Each row of a before or after table is a point. One or more steps were done to the points. Then noise was added and the rows were shuffled. The steps act on how far a point lies along the listed directions, d1 being the first. Write out the steps. A step turns or swaps two directions, mirrors them in a line or flattens them onto one, adds a multiple of one to another, or multiplies one. Angles are multiples of 10 degrees, from the lower direction toward the higher: turns from -170 to 170, lines from 10 to 170 but not 90. Use the fewest steps. Two steps may share a direction if one is a turn and the other turns, adds or multiplies; they go together, in the order done. Otherwise the lowest direction goes first.
(in the rows, 128 means zero)

Directions:
(1): 138, 186
(2): 186, 118
Before (12 x 2):
168, 165
70, 147
167, 84
135, 173
131, 172
117, 93
166, 75
80, 95
104, 140
126, 155
156, 109
86, 184
After, 12 rows:
112, 86
71, 34
73, 108
180, 215
167, 151
55, 65
178, 148
131, 165
134, 168
178, 144
128, 144
95, 100
Steps: add 1.5 times d2 to d1

Directions:
(1): 110, 143, 177, 48, 101, 114
(2): 106, 94, 108, 144, 80, 53
(3): 86, 104, 70, 98, 97, 180
(4): 45, 170, 132, 147, 161, 115
Before (11 x 6):
118, 138, 132, 72, 129, 232
116, 170, 132, 118, 176, 144
123, 126, 98, 141, 124, 165
108, 124, 128, 133, 121, 96
130, 119, 112, 165, 165, 156
164, 121, 108, 119, 121, 168
127, 126, 121, 161, 111, 166
91, 115, 137, 7, 91, 152
94, 152, 89, 186, 200, 214
130, 112, 154, 158, 151, 99
192, 114, 170, 145, 120, 97
After (11 x 6):
79, 93, 87, 74, 69, 175
94, 155, 103, 103, 152, 158
57, 116, 43, 180, 152, 188
86, 101, 141, 29, 71, 88
116, 107, 96, 161, 156, 152
140, 127, 151, 147, 171, 137
120, 111, 90, 151, 108, 136
196, 129, 168, 133, 142, 154
149, 107, 95, 119, 100, 149
122, 138, 149, 134, 138, 98
120, 118, 118, 164, 100, 149
Steps: turn d2 and d3 by -60 degrees

Directions:
(1): 143, 189, 137, 144, 149, 130, 59, 145, 206, 183, 132, 167
(2): 81, 73, 162, 170, 126, 111, 96, 165, 167, 142, 118, 40
(3): 139, 75, 187, 63, 102, 95, 159, 182, 154, 151, 143, 179
(4): 162, 122, 230, 157, 140, 123, 81, 86, 99, 78, 125, 147
(5): 178, 105, 110, 66, 71, 145, 86, 67, 164, 129, 155, 80
(6): 71, 97, 143, 137, 104, 216, 148, 87, 174, 123, 88, 170
Before (12 x 12):
114, 141, 65, 133, 103, 136, 146, 115, 120, 121, 133, 105
128, 136, 98, 108, 130, 121, 210, 142, 41, 141, 143, 193
142, 70, 157, 86, 101, 106, 189, 151, 77, 85, 139, 160
168, 116, 134, 91, 146, 78, 116, 180, 127, 163, 152, 146
142, 92, 58, 69, 91, 139, 164, 117, 144, 147, 137, 85
139, 155, 123, 163, 158, 126, 79, 114, 119, 118, 116, 88
154, 88, 136, 102, 108, 91, 143, 181, 134, 125, 132, 128
126, 155, 150, 168, 183, 63, 158, 191, 86, 123, 121, 187
121, 152, 206, 130, 166, 144, 103, 127, 116, 130, 128, 198
146, 108, 149, 65, 106, 110, 142, 156, 124, 133, 146, 154
162, 105, 108, 90, 114, 79, 118, 158, 115, 116, 142, 97
209, 214, 153, 82, 143, 60, 168, 110, 52, 111, 151, 186
After:
140, 136, 102, 166, 124, 167, 110, 91, 124, 91, 103, 118
123, 141, 121, 143, 128, 176, 109, 90, 138, 96, 93, 171
103, 159, 105, 165, 148, 158, 120, 107, 94, 102, 108, 115
6, 139, 155, 205, 151, 164, 188, 147, 156, 144, 58, 130
180, 179, 164, 154, 167, 128, 104, 97, 99, 106, 122, 184
79, 134, 173, 228, 161, 131, 80, 145, 128, 164, 116, 103
102, 95, 121, 155, 139, 186, 134, 80, 102, 99, 96, 122
67, 100, 86, 116, 137, 131, 158, 162, 108, 151, 133, 59
145, 144, 175, 141, 122, 107, 105, 139, 139, 122, 139, 172
131, 95, 136, 73, 109, 138, 147, 146, 156, 143, 121, 156
104, 185, 79, 203, 156, 158, 81, 120, 151, 131, 113, 105
67, 59, 137, 171, 109, 146, 110, 121, 180, 125, 99, 54
Steps: turn d1 and d3 by 160 degrees; turn d2 and d5 by 110 degrees; turn d4 and d6 by 170 degrees
